Each point is reached from the start by the listed moves, each made 0, 1 or 2 times, or once backwards (-1), plus a little noise. Say if it took an odd or an even number of moves. Then give how often each move was made.

Moves:
(1): [43  5]
(2): [-1 35]
Start: [11  1]
Points:
[ 7 70] -> even (0, 2)
[ 12 -35] -> odd (0, -1)
[10 36] -> odd (0, 1)
[95 45] -> odd (2, 1)

Moves:
(1): [ 48   1  -2 -10  -4  21]
(2): [ -1  24   0 -14  14  -7]
(3): [ 1  5 36 18 12 12]
(4): [  3  13 -16  27   6   0]
(5): [  8 -28  -4   2  43  -5]
(6): [-11  -2 -11  -8   6  32]
Start: [  4 -24  16 -24 -16   4]
Points:
[ 33 -70 -32  -1  60 -50] -> odd (0, 0, -1, 1, 2, -1)
[ 82  46  44 -28  45 121] -> odd (2, 2, 2, 1, 0, 2)
[ 53 -24  81 -22 -76  18] -> even (1, -1, 1, -1, -1, -1)
[-12 -35  12  18  -3  88] -> odd (0, -1, 1, 1, 0, 2)

Moves:
(1): [ 20  12  -3  -3  -7  -1   4 -13  -7   4  -3   1   3 -11]
(2): [-27  36   0  -4  13   5  -2   1   3 -11 -12 -10  -1  16]
(3): [ -2   7  28 -22  11 -23  16   5  15 -11   2   7  18  -7]
(4): [ 15   1  19  26  -8  18  -4   7   2  -5 -14   2  -5 -10]
(5): [ 13  -4  -1   2  26   1 -11  -8 -18 -15  -1  -4   7   3]
(6): [ -5   5  12 -13  10  31 -25 -12  -2   2  11  15   7   1]
(7): [-21   6 -17   0  12  14  43   9  -9  16  12   3  23  -9]
(8): [ -5  13  -4 -21  -4  21  -6  57 -25   3   4  11  -5  -2]
(9): [  8  -2  -7  -2   7   0  -1   8  17   7 -19   5  18   4]
(10): [ -7   2  18   2  -4 -11  -7  21 -23  34  12 -13  11   2]
(11): [  1  -4  -8  13  -4 -13 -18 -11  27  -6  22 -18  -4 -21]
(12): [ -4  11 -11  17  14  -7   6   8 -10  16   4  27  -9  -2]
Start: [-15   1 -15  16  -7   0  -3  20 -18  19  -7  11   3  -7]
Points:
[   7   94  -18   31   46  -19 -116  -11   21   30  -14   -9   31  -17] -> odd (2, 2, 0, 0, 1, 1, -1, 0, 2, 1, 2, 1)
[  5  79 -63  95  94  43  -3 -50 -50 -13 -98  58  -6  37] -> odd (1, 2, -1, 1, 2, 0, 0, -1, 1, -1, -1, 2)
[ 66 -30  18  42 -10  16  10  34  54 -13 -73  56  39 -45] -> odd (0, -1, 1, 2, 0, 0, 0, 0, 2, -1, 0, 0)
[-82  87  72 -14  22 -42  35 121 -56  11  24 -74  61 -25] -> even (0, 2, 2, 1, 1, -1, 1, 1, -1, 2, 1, -1)
[-30  73 -54  -7  94  91 -40   9 -55 -18  31  62  28 -31] -> odd (1, 1, 0, 0, 2, 2, 1, 1, 0, -1, 1, 1)
[ 80 -42  17  71   1 -85   9  -9  37  38 -32 -21  67 -59] -> odd (1, -1, 1, 1, 1, -1, 0, -1, 2, 1, 1, 0)
[ 73  14 -32  28  -3 -64 -53  55  30  46   9  71   9 -82] -> even (2, -1, 1, 0, 0, 0, -1, 1, 2, 0, 2, 2)

Moves:
(1): [ 11  15  -5 -18 -17   9   0   6   7   5  -9  -2   6  -7 -11  16  -8  -2
  -7   9  -4  -7]
(2): [  8  -2   0  -8  -5 -11   1 -11 -19 -25 -28  23  -1  16   2   8 -13   5
  11 -13  13  -4]
(3): [ -3  17   7 -12   3  11  -1  -4   9  21   2  -2   5  -2   6  -1   5   5
   3  -4  10  -5]
(4): [ -6 -19  -2   1   5  -4 -10  14   2   8   6  13   5  -5   3   8  14   3
   3  12   3  18]
(5): [  7  -7  -6  13   8  -7   0   7  -5   1  -1  -2  -5   0  -4 -12 -19   0
  -7  -9   3   8]
(6): [ -1  -4  -9   2  20  14   9  13   7  -2   4  -5 -20  12   4  -7 -10   0
   3   5   0  -8]
(7): [  5  13   8   5   2   4  -3   8  -1   0 -19  -2 -17 -11  -4  -1   7   2
  -8  -1  -6 -10]
(8): [  5 -21  -2 -18  -1  11   3  -3  -1 -10  -3  -8  -2  18  15  -4  11   9
  -8 -24   7   5]
(9): [-13 -11   6   8 -14   0   7 -12  23  -5  -5  -4  -6   1   5  14   1  10
 -13  11   7   6]
(10): [-14   3 -17  -3   6   1   7   6  17   4  15   6  15   1  -3 -20   0  -1
  -9   8  -4  -9]
(11): [  2   3  12   1  -6 -19  -7  10   1   7   9   3   5  -3  -5   6   3  10
   2   1  -2  -8]
(12): [ -1  -3   3  -2  16   1   3  12   8  -2 -16   0  14   5  28   1   6  -2
  20  -3 -13  -1]
(13): [  6  11   8  10  -7  -1  -2  13  -6 -30  15   2  29   8   9  10  -6   9
   3  -6   8 -10]
(14): [ 13  -8  -1  26   1   0   0   4  -2  13  22  10  11  10  -7 -14  -2  12
 -13   3  -8  -5]
(15): [ -1  15 -18   1  -1  -1   7  14  -9   8  10  -5   4   2  -1  -9   3   2
   6   7   4   6]
(16): [ -2  -9 -22   3  15 -14   8 -10  -4   6 -11  -6   4  -3  -3  16   0  -1
  -5  -6   2   4]
(17): [  8  19 -11   5  22 -12 -30   9  -3  17   8   1  -3  18  -3   9   7 -24
  -7  16  -5  -8]
(18): [  0   9 -16   3   5  -3  -8  -6  11  -7  -6  -8   1  -8  -8  -3   9   9
  10  15   5  -4]
(19): [ -7   0  -4   5  -3  -7   8   9  10  -3 -14   2   2  -8 -14  -1   4 -16
  15 -11   5  11]
(20): [  8  -8  19  -8  12   8  -4  17  -3   8 -15  -6  12  14 -12  -4 -10 -18
 -12  27   4   7]
Start: [ -1   3 -18   7  -1  10  14 -10   1  14 -18   0  15  -5   6  18  -1   1
  13   2  11  -5]
Points:
[ 22 -54 -63  53  91  -8  14 -17  22 -24 -47  -8  55 111  51   6  14  11
  31  41   1 -26] -> even (-1, 1, -1, -1, -1, 1, -1, 1, 1, 0, 0, 2, 0, 2, 0, 1, 1, 2, 0, 1)
[  3 -22 -60  50  93 -63  -2  15 -32 107 -35  24  12  33 -30  43  -1 -40
  43  45  38  38] -> odd (-1, 1, 1, 1, 0, 1, -1, -1, 0, -1, 1, 0, -1, 1, 1, 2, 1, 0, 1, 1)
[ 28  88 -81 107  17 -36 -39 -17  30  11 -41 -29  38 -16 -64 109 -13  -8
 -29  70  56 -25] -> even (1, 0, 1, 0, 1, 0, 1, -1, 2, -1, -1, -1, 2, 1, 0, 2, 2, 2, 1, 0)
[-18  76 -50 -10 -21  55  88  16  47 -23 -57 -13  65 -35  60  -6   2  24
  70 -60   0 -37] -> odd (1, 0, 1, -1, 0, 0, 1, 0, 0, 1, -1, 2, 1, 0, 1, 0, -1, 0, 1, -1)
[  20  -68   -3  -25   38  -62   14   54  -76  -90  -82   49  121   75
   57   24  -26   -8   46 -116   67   33] -> even (-1, 2, 0, 1, 2, -1, 0, 2, -1, 1, 1, 1, 2, -1, 0, 1, 0, -1, 1, 1)
[ -7  33 -25  44  50 -80  16 -24 -10  93 -41  11  -1  20  68  40 -30   7
  68 -51  16  -2] -> odd (-1, 1, 2, -1, 2, 0, -1, -1, 1, -1, 2, 2, -1, 0, 1, 1, 1, -1, 0, -1)
[ -46  -76 -110  112   37    1   41   44   78  -11   88   36   26   21
  -16  -55   19   56   -7  -10   43   17] -> even (-1, 0, 0, 2, 1, 2, 0, 1, 1, 2, 0, -1, 1, 2, 0, 0, 0, 1, 2, -1)
[ -56 -109  -51  -80   31   37   61   48   -4  -15   24   46   -9   58
   61  -52   30   21   50  -31   23   31] -> odd (-1, 1, -1, 2, -1, 2, -1, 2, -1, 2, 1, 0, -1, -1, 1, -1, -1, -1, 0, 0)
